Each row of a before or after table is a point. One or more steps were done to the points. Then noise was added and the rows were shuffled. The steps act on columns, c1 being the first. Name the steps. A step turns or swaps two columns, mirrors them in a line or flattens them onto one, adds a multiple of one to another, or multiplies or shifts one. Angles are multiples of 10 degrees, from the lower column toward the higher: turns from -170 to 170, lines from 10 to 170 but not 90. Use the fewest steps. Two steps may share a column if one is a turn and the other turns, adds or multiplies; they go together, in the order done. Otherwise the lowest column goes first.

Before (11 x 2):
-4 -80
5 11
1 31
15 17
-6 20
59 -34
1 30
8 20
68 -39
19 35
10 -16
After, 11 rows:
16 -14
34 -2
12 -6
21 3
36 -17
-79 2
-13 -10
19 -8
-41 -69
31 0
-34 -57
Steps: turn c1 and c2 by -90 degrees

Before (12 x 6):
-2 -18 4 7 -44 -5
-31 23 32 20 31 33
-31 24 47 -12 4 7
7 -25 -5 -32 -38 25
-29 -7 31 18 11 25
-41 10 4 7 -1 17
22 -37 1 -24 -40 -3
-11 -3 2 15 -29 -32
6 -36 9 12 -25 10
-17 36 36 4 -26 27
6 -24 -9 -3 -35 -16
33 -9 -6 -19 -18 19
After, 12 rows:
-44 -34 -4 -34 -42 7
-49 92 48 -14 2 0
-12 -35 3 -20 -40 6
1 70 30 20 25 -6
9 -14 3 6 -40 10
4 -17 -6 -19 -20 2
23 -22 7 14 -26 8
-14 90 37 3 -31 6
10 -2 3 16 -20 6
-27 16 3 8 -6 1
1 -39 -6 -4 -29 6
0 40 32 17 5 1
Steps: add 1.5 times c4 to c1; add 1.5 times c3 to c2; flatten c5 and c6 onto the line at 170 degrees

Before (14 x 11):
-23 -4 -45 11 -27 -3 -2 38 -3 13 -45
2 21 20 50 17 -69 50 -42 17 3 -22
23 -14 -18 -5 65 4 -62 -32 -14 -28 34
-24 -49 50 -15 -29 22 -8 5 9 12 27
42 22 10 -21 16 23 -6 -65 -30 -40 12
-59 2 38 -36 -26 2 -53 1 -6 26 -3
-14 30 13 67 26 -44 45 -49 -55 -44 12
-27 -5 8 44 -27 4 -19 14 34 0 -55
-2 -24 -11 -43 42 -34 -19 -11 5 -14 2
33 42 -5 -34 58 19 -31 -11 14 -43 66
15 14 12 -31 50 21 -12 -20 -8 -94 21
-68 -23 -35 2 -28 13 -1 -10 49 23 -21
-4 10 -29 64 -44 -86 16 -26 0 -29 -13
-30 -18 -23 14 -36 -1 -9 39 4 41 -27
After (14 x 11):
50 -44 -17 4 -25 16 -6 -6 -69 21 -21
-12 25 8 50 22 -72 50 42 -17 1 -23
56 23 26 -9 -21 3 -52 -33 -16 35 -1
-36 33 -18 10 52 16 -33 -36 1 -42 63
21 -21 -38 -36 -26 -6 -5 20 -5 9 -45
-12 16 5 16 49 14 -14 -33 11 -91 21
28 33 -7 55 26 -42 48 60 48 -39 16
3 -10 -36 39 -46 -86 20 54 2 -29 -16
12 -1 8 -12 -27 -3 -20 48 -47 3 -51
18 -22 66 -7 -24 22 -6 -17 -22 12 26
-30 22 -6 59 17 23 -10 -33 39 -39 17
-2 -29 3 0 38 -33 -18 -47 -10 -12 -5
22 -27 -9 -33 -37 4 -9 22 -16 43 -24
-13 -18 -12 34 60 1 -68 -9 18 -31 38
Steps: turn c1 and c9 by 160 degrees; turn c2 and c3 by -30 degrees; turn c4 and c8 by 80 degrees

Before, 13 rows:
-8 29 -31 8 14 -18 -17 -39 -40 2 -8 26 20 25 -11 32 34 19
2 16 -37 9 -38 -16 6 4 -9 7 -5 -5 2 -33 18 -26 -49 26
-6 4 -59 39 -17 -26 -28 8 8 6 4 47 11 -36 17 36 9 -14
-33 36 -34 16 1 -32 -16 32 -24 16 7 9 47 -22 29 26 20 0
-52 -95 -53 -37 -50 -3 -26 3 -3 13 -25 39 38 64 3 -4 20 28
-21 10 -15 -11 -30 40 29 -3 6 -4 20 21 8 -60 10 -11 14 -9
-14 34 -47 45 -10 -20 -20 13 -52 39 -4 37 6 -15 -5 16 50 5
16 35 -20 24 -32 -27 -21 39 -22 10 7 26 40 -32 -26 36 21 -17
-27 -34 -42 -2 -19 10 60 -16 23 12 -14 -21 -19 -43 -7 -1 -7 -13
-17 -3 -3 -31 16 15 42 13 7 23 -12 27 -26 -31 15 -12 -20 -17
-10 17 2 14 -35 16 54 1 52 -4 -7 7 -42 6 17 -14 23 -26
-9 -47 -1 15 -14 54 31 -8 25 22 -39 -9 -3 -62 35 0 -5 -33
-41 41 -25 22 -7 -6 -25 13 -42 -12 12 18 -13 22 -15 21 4 -11
After (13 x 18):
2 13 -39 10 -38 -16 6 -5 -9 7 -8 -5 -24 -34 18 9 50 27
-14 27 -47 46 -10 -19 -20 -14 -53 39 -15 37 15 -15 -5 -3 -51 6
-40 26 -26 22 -7 -6 -25 -8 -41 -12 -14 18 15 22 -15 -23 -4 -11
-9 -17 -1 15 -14 54 31 8 25 22 10 -8 1 -62 34 -1 5 -33
-32 24 -34 16 1 -33 -16 -47 -23 17 -13 10 36 -21 29 23 -19 0
-26 -19 -43 -2 -19 10 59 22 22 12 11 -21 -5 -43 -7 -12 7 -12
-16 2 -3 -32 16 15 42 -3 7 23 -2 27 -21 -31 15 -23 20 -15
-10 15 3 14 -35 16 54 12 52 -4 -9 8 -28 7 18 -33 -24 -25
-5 1 -60 39 -16 -27 -27 -11 9 6 -1 47 36 -36 17 -6 -8 -13
16 22 -20 24 -32 -28 -21 -50 -22 11 -14 26 43 -32 -26 10 -21 -17
-53 -61 -53 -37 -50 -3 -25 -17 -3 13 35 38 8 63 3 34 -20 28
-21 -1 -15 -11 -30 40 29 1 6 -4 1 21 -7 -60 10 12 -14 -9
-8 26 -32 7 13 -18 -17 30 -40 2 -14 26 41 24 -12 20 -33 20
Steps: flatten c2 and c11 onto the line at 150 degrees; turn c8 and c13 by 160 degrees; turn c13 and c16 by -110 degrees; multiply c17 by -1
